Each point is reached from the start by the listed moves, each made once or not at all, plus a little noise. Is the number of moves made odd or even? Then give how often each move was made.

Moves:
(1): [ -2  12  20  60 -14]
(2): [-11  47  -4 -35  20]
(3): [-16   7  30 -16  -3]
Start: [-17 -33  25   6   0]
Points:
[-15 -33  24   5   1] => even (0, 0, 0)
[-45  19  50 -46  19] => even (0, 1, 1)
[-34 -25  54 -10  -5] => odd (0, 0, 1)
[-27  15  21 -27  20] => odd (0, 1, 0)
[-30  27  42  29   6] => even (1, 1, 0)

Moves:
(1): [ 36  13   4   8 -12  33  -9  11]
(2): [-21  32   0  32  -3  -8   8 -20]
(3): [ 14 -21  16 -23  -9  -2  24   1]
(4): [  6 -21   4  21 -36  -3  12  27]
(5): [  9  38  21 -14   8  -8 -31  29]
(6): [-47  -8  11  17 -15   5  -9 -12]
(7): [-18   5   3  -1  44  18  11  28]
(8): [-11   3 -33 -31 -39   5   5 -17]
Start: [ -6 -10  -5 -22  11   4  14   0]
Points:
[-12  41   0 -55 -34  -5  20  -3] => even (0, 1, 1, 0, 1, 0, 0, 1)
[ -3  60  -8  -1 -28  44  10  58] => even (1, 1, 0, 1, 1, 0, 1, 1)
[ 13   3   0 -18  41  57  15  43] => even (1, 0, 0, 0, 0, 0, 1, 0)

Moves:
(1): [  3  15 -17  -1   0   9   3  -7 -12   9 -15]
(2): [ -4  -1   9  -1   3  -3 -18 -16   0  -8   7]
(3): [ 10  15   1  24  -7  19   1  -2   1 -16  21]
(4): [-15  -4  -6   0  -2 -15  -3  -5  -5   6 -22]
(5): [24  2 -8  7 -5  2  0 -4 -9  0  3]
(6): [-6 -7  3 17 10 21 32 -6  7  8 -3]
(7): [-21   5  -7   3  18 -20  -4  -7 -15  10  -3]
(8): [-18 -17  -9   9  13   8   6   2  -3   3   6]
(9): [12  0 -6 -2 -6  2 -8 11  9 20 -1]
(10): [  1  -3   3  -6   2  18  23  19 -17  28 -44]
(11): [ 10   7   2   4 -16  15  16   0 -11   8   0]
Start: [ 10   8  13  -6  10 -13  -2  13 -16   0   4]
Points:
[ -7  15   2  28  20  27  41  25 -60  32 -15] => odd (0, 0, 1, 0, 0, 0, 1, 1, 0, 1, 1)
[ 20  23 -24  16  27   0  21   1 -36  46 -16] => odd (1, 0, 0, 0, 1, 1, 1, 0, 1, 0, 0)
[ 15  26 -26  23   9   3  34  -5 -52  60 -37] => odd (1, 0, 0, 1, 1, 1, 1, 0, 1, 0, 1)
[  2  18  -5  15   3  17  47  -6 -37  32 -37] => even (1, 0, 0, 1, 0, 1, 0, 0, 0, 0, 1)
[-15 -15   0   1  20 -20 -25   5 -15  21  -9] => even (0, 1, 0, 1, 0, 0, 0, 1, 1, 0, 0)

Moves:
(1): [  1  -3  -1  -2   3  -2  -1   0  -4  -4 -11  11  -1  -4  -1  -6  -2   2
   0  11   3]
(2): [  0  -3   4 -10  -9  -4  -6  10  -2  -1  -5   0  -6  -6   2  -2   3   0
   3  -6  -1]
(3): [ -6  -5  22   1  -4  -8  -1  -2  10  -5   3  -6 -17   0   4   1  -9  -1
  -1   6 -12]
(4): [  3  -1  -2   1  -3   1  -1  -1   3  -4  -5   0  -4   0   2  -5 -15   1
  -7   0   0]
(5): [ -3  -9   2   3  -1   4   6  -1  22   1 -13   2   9  14  -6   2   6   2
   4  14  10]
(6): [-17   5  -2  -1   3   5  10   3  -4  12   1  -1  -1 -13   3  -3   0  -4
  10   5   2]
(7): [ 24  -2  11 -13  -9   1   7  -6  -1   3   8   5   1  -7 -14   6   1  12
  -9 -11   6]
(8): [ -1   1   6  -1   3   1   3  -1  -6  -8   3  -6  -1 -10  -3  -8  -4  -6
  -3  -2   0]
(9): [ -8 -11   6  -3  -3 -10   4  -2   5   0  -5  -3 -10  -3   2  -4  -2   5
   4   6   1]
(10): [ -2 -14   0   7   7   2   1   4   0  -9   0   3   3  -1   3   1  -6 -16
  -8  -7   3]
(11): [  2  -2 -13  -3 -13   0  -3  -4  12   3   1   0  -6  -3  -3   5   5  -8
  13  -2  12]
(12): [  5   4   4   1  11  -2   7 -14  11  -5  -3  -1  16   0   8   6  -2   8
 -18   7  -4]
(13): [-6 -1 12  7  4 11 10 -3 -2  0 -9 -2 -4  6  8 12 10  7 14 -8 -8]
(14): [ -4   5  -6  -4  10   8  -2   4  -3  -1   7  -5  -3  -1   0   1  -1   4
  -3  -3 -10]
(15): [  2  12   2  -5   5  -7  12   4  -1  -2   6   5  11   3  -4 -15   7  -3
   1  -2  -1]
(16): [ -1  -6   2 -14  -7   1   9  -4  -7  -7  -3   0   4  -6  -7   6   4  -9
  -3   6   3]
(17): [ 2 11 -1 -4  2  9 -8  4 -9  5  0 -1 -2  4 10  2  1 16  3  6 11]
(18): [ -5  14  10   1  -4 -11   5   5  12  -3   4  -1  -8   4 -11   3   8  -1
  -7  -8  -6]
Start: [ 1  0 -6 -1  5  4 -1 -8 -1 11  0 13  0 10  2  8 11 -5  5 -9  7]
Points:
[-12 -15   5  -2  17  19   3   9  -7   2  -6  10  -7   7  16  20  18 -10
  10 -34  -8] => even (0, 1, 0, 0, 0, 0, 0, 0, 0, 1, 0, 0, 1, 1, 0, 0, 0, 0)
[ 23 -25  -2 -37 -24  18   5  -6  15   5 -14  25   4   7 -14  30  25  -8
   9  -7  52] => odd (0, 1, 0, 0, 1, 0, 1, 0, 0, 1, 1, 0, 0, 0, 0, 1, 1, 0)
[ -3   6  25 -28   6 -16  23  -5   4 -23  -8   9   4  -4   0 -12   6 -10
 -27 -11  15] => even (0, 1, 0, 1, 0, 0, 0, 1, 1, 1, 0, 1, 0, 0, 1, 1, 1, 1)
[ -5 -11  28 -30  26  12  60 -24 -10 -16 -13  17  12 -27  -1  -2   1  -3
 -17  -5   1] => even (1, 0, 0, 1, 0, 1, 1, 1, 1, 1, 0, 1, 1, 1, 1, 1, 0, 0)
